Rows are points. The points of each table are mixes of a few directions, plus a little noise. How many directions does each table use, and how many do they share? Where both have some left over, give the other angles between the two spaces (their principal angles), to ten degrees, smallest first.
In the rows, zero is written as 128.

First (5 x 3):
[[128 127 126]
 [132 106 168]
 [133  99 182]
 [125 147  93]
 [122 159  69]]
Second (7 x 3):
[[105 121 122]
 [ 85 125 102]
 [120 109 156]
 [ 74 125  90]
 [141 122 150]
 [184 142 148]
 [187 155 129]]
Directions: first 1, second 2, shared 1

First (10 x 8):
[[118  95 159 102 169 163 117 113]
 [122 161  62 167  53  92 106 152]
 [176 184 155 165 135 112 195 186]
 [121 130 105 132 106 118 115 124]
 [124 117 136 122 139 141 121 126]
 [133 120 152 115 154 137 140 120]
 [105 109 104 122 112 135  91 114]
 [102 123  80 141  84 128  77 135]
 [128 111 159 112 165 152 133 122]
 [154 130 168 100 164 104 186  88]]
Second (7 x 8):
[[ 84  98 147 116 101 140 181 152]
 [122 124 130 127 125 129 135 131]
 [156 147 116 136 145 120  94 112]
 [ 95 105 143 119 107 137 169 147]
 [189 170 101 145 166 111  54  94]
 [168 155 110 139 153 117  79 106]
 [ 81  96 148 115  99 141 185 154]]
Directions: first 3, second 1, shared 0; angles 80

First (8 x 12):
[[ 90 163 155 150 144 129 138 104 139 129 148  97]
 [ 68 185 169 161 153 127 144  92 145 133 159  76]
 [203  58  78  87  98 128 111 175 104 125  87 194]
 [173  86  97 103 109 128 118 156 115 126 104 168]
 [ 67 186 170 163 154 128 143  91 146 132 162  74]
 [159  97 106 110 115 129 120 147 118 127 110 155]
 [140 116 118 120 123 128 127 136 125 127 118 141]
 [123 134 132 132 130 128 130 125 129 128 131 122]]
Second (10 x 12):
[[114 122 153 146 138 104 142  99 140 112 133 116]
 [ 74 167 150  88 152  77 118 186 122  74 136  86]
 [ 80 156 127 129 138 162 131 154 105 167 148 113]
 [164 129 115 145 115 154 125  96 143 145 124 140]
 [148 170 112 104 121 132 103 150 142 108 125 115]
 [ 87 179 129 112 140 141 118 165 119 135 145  98]
 [110  92 166 177 140 108 163  60 138 132 136 128]
 [144  90 121 128 122 123 134 126 119 131 117 151]
 [160 116  80  82 109 150 102 196 102 138 108 159]
 [200  59 124 170 107 131 147  46 150 138 108 175]]
Directions: first 1, second 4, shared 1

First (11 x 20):
[[158 152 135 123 126 141 121 110 140 143 149  97 140 141 111 160 138 197
  122  99]
 [ 61 125 116 166 113 117 105 165  93 116  99 168 108 114 173 102 121  94
  167 135]
 [116  94 185 105  92 114 147 102 138 135 158  88  84 178  82 181 154  79
  110 119]
 [128 144 124 132 132 136 116 128 122 130 129 123 135 126 128 132 130 166
  138 119]
 [161 227 155 164 144 116 138  92 155  97 132 132 156 126 157 147 119 120
  147 129]
 [156 157 185  98 151 124 159  74 152 101 151  89 123 155  79 157 140  98
  119 150]
 [156 131  79 153 115 129 120 154 141 153 118 157 158 102 173 114 109 155
  113 105]
 [141  77 142  51 173 151 147 105 121 119 137  88 120 136  44 112 142 141
  106 164]
 [122 113  52 173 107 124 105 188 121 155  96 190 153  83 207  84  99 139
  128 109]
 [ 99  62 122 112  98 131 120 149 113 154 133 120  98 143 109 135 141 126
  115 115]
 [109 126 114 130 154 125 129 140 113 106 103 158 132 103 142  84 114  94
  143 162]]
Second (11 x 20):
[[155 127 138 111 135 127 146 112 147 128 138 117 136 134 111 134 129 118
  110 137]
 [ 50 133 106 175 105 130  79 175  78 131 100 158 106 116 176 113 128 157
  181 110]
 [ 44 132 103 179 102 128  76 177  74 131  99 160 106 115 177 111 129 159
  185 108]
 [111 129 123 139 122 128 118 138 117 130 124 136 124 125 138 125 127 134
  140 123]
 [161 125 138 109 137 126 148 109 150 128 140 115 137 133 108 135 127 116
  105 135]
 [ 70 131 110 164 110 129  91 164  90 130 108 151 113 119 165 118 129 150
  168 114]
 [226 123 158  69 157 127 189  67 193 125 161  90 155 144  68 147 128  91
   59 150]
 [187 125 147  93 145 127 164  93 168 126 149 105 145 137  92 140 128 107
   87 142]
 [154 128 135 112 137 128 144 113 146 128 137 117 135 132 113 134 127 118
  110 135]
 [195 124 148  87 148 127 170  86 173 126 151 103 146 139  88 143 128 101
   81 143]
 [ 54 132 105 174 104 129  80 172  79 130 102 158 107 117 174 113 128 155
  180 111]]
Directions: first 5, second 1, shared 1

First (11 x 32):
[[147 144 187 185 121  96 132 151 127 131 138 125  54 178 135 124 147 130
  109 131 150 121 121 124  95 124 143 155 104 124  87  97]
 [152 130 123 202  98  84  98 159 137 189 176 161  82 140 111 143 176 128
  129  72 113  99 203 125 152  67 138 123  69 127  99 148]
 [129 106 127 127 119 135 114 163 105 102 152 135 118  74 118 154 149 140
  170 135 130 131 145 106 167  88 118  95  77 111 126 142]
 [113 140 138  65 152 166 159  92 133  87  83 103 156 164 149  92  82 119
   91 165 136 152  43 139  72 198 133 154 196 141 151 101]
 [119 102  90 124 137 130 115 103 129 158 125 125 206  87 123 152 129 124
  156 110 127 123 177 134 157 130 102 110 166 129 156 120]
 [112 124  86  57 133 171 135 107 133 107 113 130 174 119 129 106 102 120
  115 132 105 144  89 131 123 149 130 120 156 139 163 148]
 [124 106 118  93 148 154 134  93 128 126 107 112 202 137 143 125 112 112
  116 127 140 142 108 135  89 176 112 139 210 141 159  69]
 [150 139 156 154 103 119 120 174 125 121 162 150  45 166 126 114 158 128
  106 113 121 124 113 112 106  93 154 138  66 128  95 131]
 [131 163 127 183 122  81 128 111 155 187 123 133 101 162 121 122 126 129
  110 107 118 104 171 152 141 122 140 147 121 134 107 160]
 [129 149 151 157 123 104 132 144 128 124 129 127  75 130 123 129 130 141
  134 143 132 120 132 128 146 113 137 130  87 118 103 156]
 [ 99 105 105  62 151 167 138 111 108  77  99 105 197  52 129 144  97 137
  174 173 136 150 106 123 162 149 100  95 154 115 166 137]]
Second (9 x 32):
[[142 143 132 183 102 116  76 118 151 186 104 140 108 177 156 132 126 120
  108  71 112 109 130 124 102 108 143 133 117 187  89 187]
 [117  93 121 126 106 143 135 139 134 137 128 147 171  63  99 120 114 140
  155 156 110 140 127 137 155 120  87 137 139 131 163 127]
 [128 135  85  53 169 134 163 128 106  56 167 131 107 105 135 104 135 153
  148 144 154 119 147 102 157 102 163  79 108  43 151 103]
 [136 167 134 140 149 116 103  83 149 130  76 121  91 188 195 102  88 152
  117 104 152 100 111 104  96 120 170 112 140 142  92 183]
 [130 138  84  72 180 101 167 134 110  49 150 110  93  92 131  80 131 180
  161 165 177 110 141 116 149  99 175  97 113  48 140  98]
 [118 116 146 106 166 120 168 144 121 102 141 103 162 111  89 141 144 132
  127 171 130 142 147 132 134 173 105 151 141  98 146  71]
 [126 106 141 166  86 120 128 162 116 156 142 121 135  98  86 147 155  99
  131 140 117 150 111 172 130 137  97 164 125 165 129 100]
 [128 111 149 154 112 140 110 140 142 177 135 141 168 144 102 166 146 100
  105 103  85 137 153 127 124 149  93 150 128 163 127 134]
 [126 142 161 152  85 160 103 106 124 160 109 137 116 173 158 159 114  77
  101  99 114 143  84 138 105 144 117 128 141 173 110 149]]
Directions: first 5, second 6, shared 1; angles 30, 50, 60, 60

First (11 x 32):
[[123 140 135  94 103 111 123 143 167 182 119 120  86 120 121 143 125 125
  135 146 100 138 118  91 156 156 124 114 149 146 150 154]
 [160 181 129 178 143 152 156  54 108 138 114 183 156 142 157  64  87 150
  131 144 144 160  87 173 113 119 160  94 167  95  47 152]
 [173 116 147  68  94  95  80  73 173 107 174 105 139 134 131  96 154 154
  194  94 133 131  83 132 156 145 132 179 150 125 115 120]
 [134 103 104 110  89  99 164 166 124 145 111 101 102 139 117 137 125 151
  107  84  93 117 119  72 173 164 151 121 137 159 178 144]
 [ 92 131 138 148 166 155 110 152 121 125 127 138 132 112 123 158 138  90
  113 169 147 122 171 148  88  97  98 123  95 120 126 112]
 [117 101  84 186 138 139 195 172  56  99  98 128 147 147 127 128 117 141
   65  83 126 106 153 113 124 121 158 107 101 138 151 120]
 [132 139 150  53  84  87 122 137 173 169 113 107  61 110 113 171  91 135
  155 160  73 155  93 103 174 177  99 120 185 142 174 158]
 [110 117 113 158 145 144 136 155 111 126 126 128 141 131 126 130 147 116
  101 118 142 110 159 118 113 112 136 124  94 135 133 118]
 [108 122 134 165 176 155 143 132  62  54 112 145 152 117 126 164  86 111
  109 162 145 132 153 200  76  91  88 126 117  92 122  95]
 [155 117 127 131 128 129 101  87 136 100 166 126 172 144 140  79 167 143
  155  86 160 115 117 139 124 114 152 164 111 122  92 110]
 [104 139 147 115 142 140  79 137 176 166 148 128 120 113 125 138 169  93
  142 162 145 123 155 117 112 113 110 136 101 134 120 125]]
Second (11 x 32):
[[143 164 121 110  99  98 162 137 128 183 119 150  70 106 120  89  88 127
  149 169  94 180 120 117 131 147 149 118 152 179 126 177]
 [128 158 150 144 123 141 106 123 164 199 112 134 118 130 142 136 121 117
  106 151 160 121 117 106 137 154 143 120 130 132  86 160]
 [122  99  71 117  97  91 218 135  87  82 121 130 127 171 153 107 143 196
  169  81  75 109  97  96 166 125 131 106 143 113 219 122]
 [174  75 139 162 134 148 132  85  59  94 118  91 142 165 139 115 138 134
   41  57 159 111 120 143 147 176 195 107 148 107 102 137]
 [118 120 137 120 134 130 123 111 127 129 134 127 116 142 147 131 155 128
  144 143 134 120 125 130 128 130 121 117 131 107 144 132]
 [159 151 147  80 135 119  93  98 145 124 165 141 101  74  84  81 114  91
  159 162  87 206 143 179  98 110 125 135 159 159  98 129]
 [ 87 124 105 151 128 127 149 177 132 114 110 130 155 141 141 173 127 147
  135 121 143  80 134  99 131 109  97 145  89 120 162 106]
 [ 90  98 127 172 140 139 147 168  83 123 100 112 129 160 162 185 137 128
   93 135 182  67 146 110 124 140 118 133  81 111 157 129]
 [144 167 168 126 146 159  47 112 196 165 141 133 153  87  96 130 116  84
  108 144 151 150 138 149 109 119 125 147 129 137  41 120]
 [133 126 139 120 133 138 106  95 147 132 138 125 137 141 140 122 156 131
  134 121 132 122 115 129 138 131 130 115 142 102 121 126]
 [111 128 104 105 140 117 125 165 140  60 151 137 162  90  86 138 115 124
  171 123  91 140 155 153  99  67  75 166 103 142 153  70]]
Directions: first 5, second 6, shared 2; angles 40, 60, 70

First (10 x 32):
[[116 137 125 105 110 117 141 135 152 139 143 138 126 138 111 127 143 107
  143 121 135 131 131 141 136 117  98 116 136 142 115 128]
 [102 189  99 119  45 150 162 194 101 174  86 224 131  86  86 165 149 174
  119  87 152 164  85  92  81 176 164 130 112 140 168  53]
 [100  90 150 143 186 142 110 113 149 114 127 112 130 149 165 115 116 111
  112 114 120 119 178 150 153 113 162 125 119  88 109 171]
 [170 112 122 143 137 114 114  88 104  85 175  78  99 123 147 110  91 135
  149 172 117  94 103 109 116 121  87 124 147 154 122 130]
 [ 78 146 145 116 102 164 130 160 153 152 133 182 136 119 118 131 121 134
  116  69 124 143 136 128 124 129 143 114 122 136 120 118]
 [108 138 153 109 119 145 128 135 177 155 145 131 153  98 120 133 140  89
  150 110 102 132 140 157 144  98 103 121 139 160 110 128]
 [161 139 155 123 123 150  91 115 110 137 121 101 166 131 102 105 106 145
  104 131  89 143 106 119 136 107 119 143 116 153 134 136]
 [169 155  97  89  83  81 138 139  81 129 108 134 140 223  53  99 147 164
   86 138 167 161  93 115 132 141  90 137 111 120 143 133]
 [146 109 146 156 170 135 117 103 140 130 117  85 144  71 168 143 132 102
  153 162  93 113 139 141 136 114 146 142 137 131 136 134]
 [124  64  85 178 204  80 151  97 108  64 129  99  51 141 217 150 131 120
  150 180 178  83 161 125 119 164 170 124 138  53 127 150]]
Second (11 x 32):
[[127 131 130 141 130 126 121 129 125 133 137 142 138 121 132 121 137 133
  125 118 121 121 129 123 136 120 130 133 126 118 128 131]
 [131 167 151 127  81 147 101 107 153 159 144  96 175  70 117 145 134 101
  144 135  96 143 112 146 132 115  93 138 155 198 133 107]
 [159 127 180 107 164 159 180 130  93 154 128 111 156 128  99 149 110 131
  109  93 105 136 168 202 189 127 213 106  76 172 178 150]
 [110 132 152 116 113 149 109 145 139 125 131 132 151 152 106 120  91 133
  120 114 113 126 116 113 105 111 103 145 124 116 116 142]
 [103 123 127 119 117 136 103 140 133 112 133 157 118 181 117  94 103 151
  101 102 136 134 122  98 113 123 108 125 125 102 104 141]
 [144 105  79 112 129  92 160 120 142  95  93  85  67 114 152 161 130  97
  179 208 162 122 100 114  63 154  88 122 167 122 119  93]
 [170 119  86 124 140  92 167 155  94 114 160 197  76 134 118  81 160 165
  150 124 132 103 107  91 141 117 112 105 116 119 118 113]
 [142  89 150 117 188 127 190 155 112 110  76  76 128 130 132 201  81 105
  158 179 133 100 146 159  87 134 174 153 103  72 165 147]
 [ 59 129 120 184 124 132  44 110 150 127 119 152 151 158 174 104 146 140
   72  93 145 142 154 100 136 136 143 154 139  62 102 161]
 [111 155  84 175  93 107  62 101 137 140 166 188 121 109 158  67 202 152
  105  94 136 142 120  87 170 128 103 120 155 136  94 115]
 [155 130 144  92 128 140 171 114 127 134 114  78 125 109 111 162 109 104
  144 146 125 142 131 176 132 139 144 107 125 190 154 114]]
Directions: first 6, second 6, shared 2; angles 30, 80, 80, 80

First (8 x 32):
[[156 151 102 201 167 174 113  91  56 157 161  53 139 143 210  86  92 213
   68 135 110 151 179 145 124  47 128  72  71 138 102  78]
 [136 136 120 151 140 141 124 117 107 136 138 106 131 133 153 115 117 155
  109 130 122 135 144 133 127 103 128 111 110 131 120 112]
 [138 138 118 155 141 145 123 114 102 139 140 100 131 135 158 113 115 160
  106 130 122 136 147 134 126  99 127 107 107 132 119 109]
 [144 140 113 166 149 153 120 108  90 143 146  87 133 136 173 105 109 175
   96 132 119 140 156 136 125  84 128  98  98 134 114 101]
 [126 126 131 120 123 123 130 133 136 125 124 137 126 126 118 133 133 118
  134 127 130 124 122 126 128 137 128 135 135 127 131 133]
 [102 105 154  58  90  84 143 164 196 100  96 200 118 113  48 168 164  45
  186 121 145 106  78 111 133 205 127 182 184 119 152 176]
 [111 114 146  81 103  98 138 152 175 110 106 176 121 117  75 155 152  72
  167 124 140 114  95 117 131 180 127 165 166 121 145 160]
 [114 116 141  92 108 105 136 147 163 113 111 165 123 120  87 149 146  86
  157 125 136 117 103 120 130 167 127 155 155 123 141 153]]
Second (10 x 32):
[[129 129 127 133 131 131 127 127 125 129 132 122 128 128 133 124 124 133
  124 128 128 130 132 127 128 124 129 127 125 131 127 126]
 [109 127 150  90  94 104 126 135 159 107 110 168 131 113  93 159 149  98
  156 120 143 111  98 123 107 158 118 160 145 124 119 153]
 [145 106 103 138 171 139 155 149 129 145 137 109 110 148 127  96 116 110
  125 141 105 144 145 125 191 142 157 109 149 123 180 123]
 [135 131 119 143 140 138 128 123 115 137 136 111 126 134 144 116 119 144
  116 131 122 134 139 130 132 114 131 115 117 127 128 118]
 [147 104 101 139 170 142 154 149 130 146 137 109 111 150 130  93 116 113
  122 138 104 147 144 122 192 144 159 105 148 120 182 123]
 [100 140 162  90  74 102 111 126 153 102 110 174 139 102  95 172 154 110
  157 115 156 103  92 125  74 147 103 167 131 130  92 150]
 [101 123 158  75  79  94 125 143 173 100 104 185 129 107  74 170 158  79
  171 117 151 104  84 120 100 174 110 175 154 125 119 162]
 [ 98 158 172  98  58 103  91 106 138  97 110 171 152  91 113 185 153 135
  147 110 165  97  93 132  40 122  85 169 111 134  60 144]
 [161 147  91 206 182 181 119  95  52 163 163  44 135 150 211  73  86 212
   64 140 103 159 188 144 144  48 137  63  75 138 119  74]
 [150 118 100 163 176 153 141 130 103 153 147  89 117 152 159  86 106 145
  104 140 105 149 160 128 176 112 150  94 126 129 158 106]]
Directions: first 1, second 2, shared 1

First (9 x 32):
[[ 90  88  82 149 142 121 133  73  76  92  83 128 102 128 137 166 167 160
  125 129 156 121 124 161 138 155 166  74  84 141 120 120]
 [199 182 173 109  97 132 107 191 172 166 159 120 201 130 130  96 116  92
  132 117 134 142 118  74 112 116  84 174 195 121 166 149]
 [144 128 119 134 118 124 116 124 113 123 108 121 159 131 137 139 154 132
  129 122 157 131 118 119 126 143 130 114 138 135 147 137]
 [153 152 155 116 120 134 125 159 160 150 155 128 144 128 123 106 106 108
  129 127 112 132 131 106 121 112 104 160 155 120 134 134]
 [ 86 104 116 130 149 129 147 105 120 116 131 138  71 125 119 134 114 143
  125 135 103 122 140 157 136 120 144 121  91 126  95 112]
 [184 153 132 129  97 124  99 145 123 137 108 112 210 134 145 131 166 118
  131 112 181 139 108  91 118 147 113 124 173 135 179 152]
 [ 76  80  78 150 151 121 137  66  73  88  82 131  84 127 134 165 161 166
  124 131 149 119 128 172 142 154 173  70  71 142 109 115]
 [ 62 106 144 116 167 140 170 124 159 131 180 152  15 118  97 104  52 129
  126 152  37 116 162 168 137  85 132 159  80 111  55  96]
 [164 156 153 118 112 131 118 161 154 148 148 125 164 130 127 108 119 106
  130 124 127 135 125 100 120 119 103 157 164 123 146 138]]
Second (10 x 32):
[[109 120 118 124 133 123 145 125 125 133 149 120 102 109 126 126 115 120
  146 133 102 113 148 148 137 104 120 128 118 128 111 123]
 [123  98 110 164 134 100 154  99 117 119 176 152  94  83  75 132  81 128
  122  98 107 146 173 156 106  86 124 125  97  96  96 153]
 [127 158 139  92 121 149  99 148 132 158 121 113 156 134 162 127 155 118
  150 136 108 127 103 120 142 139 119 126 144 142 150 108]
 [157 169 187 127 124 162  71 179 199 129 111 122 158 204 145 103 130 134
   91 160 134 127 108  72 124 156 107 171 198 126 129 103]
 [148 179 161 107 112 165  32 146 145 166 117 133 201 151 160 139 172 134
  125 117 105 170  89 100 120 162 112 119 165 122 158 102]
 [133 132 110  89 143 130 147 140 139 162 107  99 110 110  91 142 100 118
  138 167 168 120  99 147 134 100 152  76  96 140 166 136]
 [171 132 146 111 114  98 210 155 138 146 182 152 128  79  81  88  61  84
  131  99 135 141 136 114 106  88 120 180 116 116 145 184]
 [103  75  96 185 129  97 167  77  80  61 122 149  98 126 134 134 144 152
  115  99 140 115 168 145 129 146 140 137 107 127  86 141]
 [128 148 146 113 123 144 109 148 145 137 125 119 141 149 155 118 143 124
  133 140 112 119 120 113 138 139 115 146 154 136 128 110]
 [ 80  70  67 167 143 110 146  62  62  68  69 119  92 135 149 168 178 168
  126 132 171 101 138 166 147 161 169  73  86 150 110 120]]
Directions: first 2, second 6, shared 1; angles 30

First (10 x 32):
[[ 94 132 122 168 181  88 157  49 148  77  91 140  55 127 165   7  97 176
  117 114 106 188 209 137 113 107 109  76 116 166 178 164]
 [134 133 130 111  91 131  95 158 136 157 131 122 158 137 130 165 139 135
  143 122 139 118 110 132 108 131 138 143 134 121 107 146]
 [110 129 125 157 166 105 153  83 135  91 110 136  83 127 150  52 108 149
  116 122 116 161 176 132 124 110 118 102 120 152 160 136]
 [155 141 132 131 100 134 102 185 114 150 151 128 170 139 134 179 144 105
  127 133 154  98  91 125 126 103 158 187 135 118 105  86]
 [154 105 134  77 122 146 152 133 108 147 119 113 133 130  61 158 123 107
  115 112 127  97 103 115 135 166 115 102 149 107 106  97]
 [137 138 130 154 145 105 135 125 121 109 119 136 112 139 148  83 114 136
  110 119 139 139 151 128 119  89 141 142 132 146 140  96]
 [ 99 132 122 136 130 113 114  94 156 120 110 130 109 125 156  88 123 168
  144 122 113 164 165 141 107 133 116  96 118 144 145 195]
 [151 126 132 104 104 139 117 163 115 153 136 121 157 136 105 174 136 112
  126 124 142 101  96 123 127 132 139 149 140 113 103 103]
 [135 129 130 131 131 133 133 138 119 127 138 128 134 126 124 141 131 113
  123 135 131 119 117 124 139 124 133 142 128 124 125 108]
 [113 117 125 107 111 185 121 149 128 150 178 121 170  95 105 231 165  80
  158 174 115  97  66 124 181 186 114 143 108  90 111 153]]
Second (10 x 32):
[[143 158  98 159 120  91 133 125 121  61 106  91  77 138 127  89 127 140
  117  75 139 126 164 109  98  97  94 125 170 142 111 154]
 [111 115 140 119 132 164 126 138 131 161 160 148 167 113 133 174 140 103
  144 177 123 123  91 139 163 153 144 144  96 115 136 118]
 [156 117 128  89  81  84  78 116 151 163  79 109 111 142 118 114 119 202
  121  52 109 138 172 117  64 124 128  90 164 121 107 180]
 [121 120 135 108 147 155 170 130 112 129 127 133 141 136  97 127 118  95
  129 152 145 119 102 139 142 155 120 113 122 132 129  95]
 [116 126 147 126 146 144 144 141 122 151 131 157 160 144 140 116 116 112
  131 166 152 134 109 152 131 123 154 140 104 144 142  84]
 [166 162 105 167 121  74 129 138 110  64  98  97  77 152 132  72 118 145
   97  61 151 121 171 105  86  63 115 145 180 148 111 111]
 [ 83 133 133 128 127 166 124 139 144 148 152 146 173 124 153 158 141 109
  169 188 141 139  93 158 143 158 131 136  88 134 137 162]
 [149 126 121 157 136  80 108  93 136 105 114 123  72 115 147  85 122 171
   97  79  92 145 187 102 119  87 131 123 145 126 142 136]
 [102 110 135 117 155 168 159 111 126 135 152 142 140 107 113 151 132  94
  140 176 114 128 101 136 174 171 119 113  98 118 144 124]
 [133 113 137 112 115 155 110 147 127 165 160 135 163 110 119 195 147 107
  135 153 115 108  90 123 159 148 144 151 114 100 121 116]]
Directions: first 4, second 6, shared 4

First (10 x 32):
[[ 92 125 120 106 108  92  87  89 181 108 141 150  94 134 125  98 167  95
  122 117 120 159 159 122 128  71 121 119 156 175 119 159]
 [138 132 122 137 122 144 164 147 121 138 132 109 162  94 149 148 154 101
   99 126 130 126 138 141 121 103 134 121 143 108 178 118]
 [106 129 105 140 152 100  92 146 119 112 142 133 119 156 165 109 111 169
  156 141 125 136  83 122 109 167 146 121 153  80 146 130]
 [104 123 141  92 109 102  67 119 131 104 129 139  67 151 109 146  86 170
  139 120 144 146 110 106 168 143 118 114 108 184  65 153]
 [116 142  98 153 143 103 114 154 130 124 155 117 142 131 188 130 148 139
  124 138 121 137 107 134 108 132 159 111 168  76 206 120]
 [194 159 121 183 151 154 182 140 125 179 141 113 175 124 125 148 152 125
  125 139 108  79 152 152 118 137 162 147  94 102 191  72]
 [155 128 144 132 118 166 180 138 113 147 113 114 160  94 114 151 136 100
  102 126 132 113 150 139 132 111 117 135 113 132 136 115]
 [137 105 169  92 106 164 148 126  96 124  88 126 118 114  74 149  79 129
  123 118 151 122 128 120 159 141  88 136  87 170  40 141]
 [144 133 107 169 161 146 178 139 120 148 127 124 187 121 153  94 159 104
  138 144 109 111 128 146  77 138 141 146 152  48 183 106]
 [ 93 106 152  76 108 107  67  87 143  96 111 158  57 161  76 107  85 149
  152 117 142 151 125 101 159 133  94 129 104 203  13 169]]
Second (8 x 32):
[[126 134 130 138 133 116 114 123 137 117 138 130 112 139 129 112 134 124
  124 144 113 134 138 129 127 114 123 130 135 133 138 127]
 [139 105 121  85 106 183 189 150  86 178  81 119 198  79 121 200 101 146
  146  56 195 100  84 123 132 190 149 120  98 104  84 134]
 [135 114 123 103 115 160 164 141 103 157 100 123 169  99 124 170 112 139
  139  86 167 112 102 126 131 165 140 123 111 114 103 132]
 [127 128 128 129 129 127 126 128 130 127 129 128 126 129 128 126 129 128
  128 130 126 129 129 128 128 127 127 129 129 129 129 128]
 [128 127 127 126 127 131 132 129 126 131 126 128 132 125 128 132 127 129
  129 124 132 127 125 128 128 131 129 128 126 127 126 129]
 [135 112 122  99 113 165 170 143 100 163  96 122 175  94 124 177 109 140
  140  79 173 109  98 125 130 170 142 122 107 112  98 132]
 [115 155 137 179 154  64  56 103 177  69 184 138  46 186 135  43 160 107
  106 213  50 161 181 134 124  55 103 137 164 156 180 121]
 [118 148 135 167 147  79  73 109 166  83 170 136  65 172 133  63 152 112
  111 194  68 153 167 132 124  73 109 135 155 150 168 123]]
Directions: first 5, second 1, shared 0; angles 40
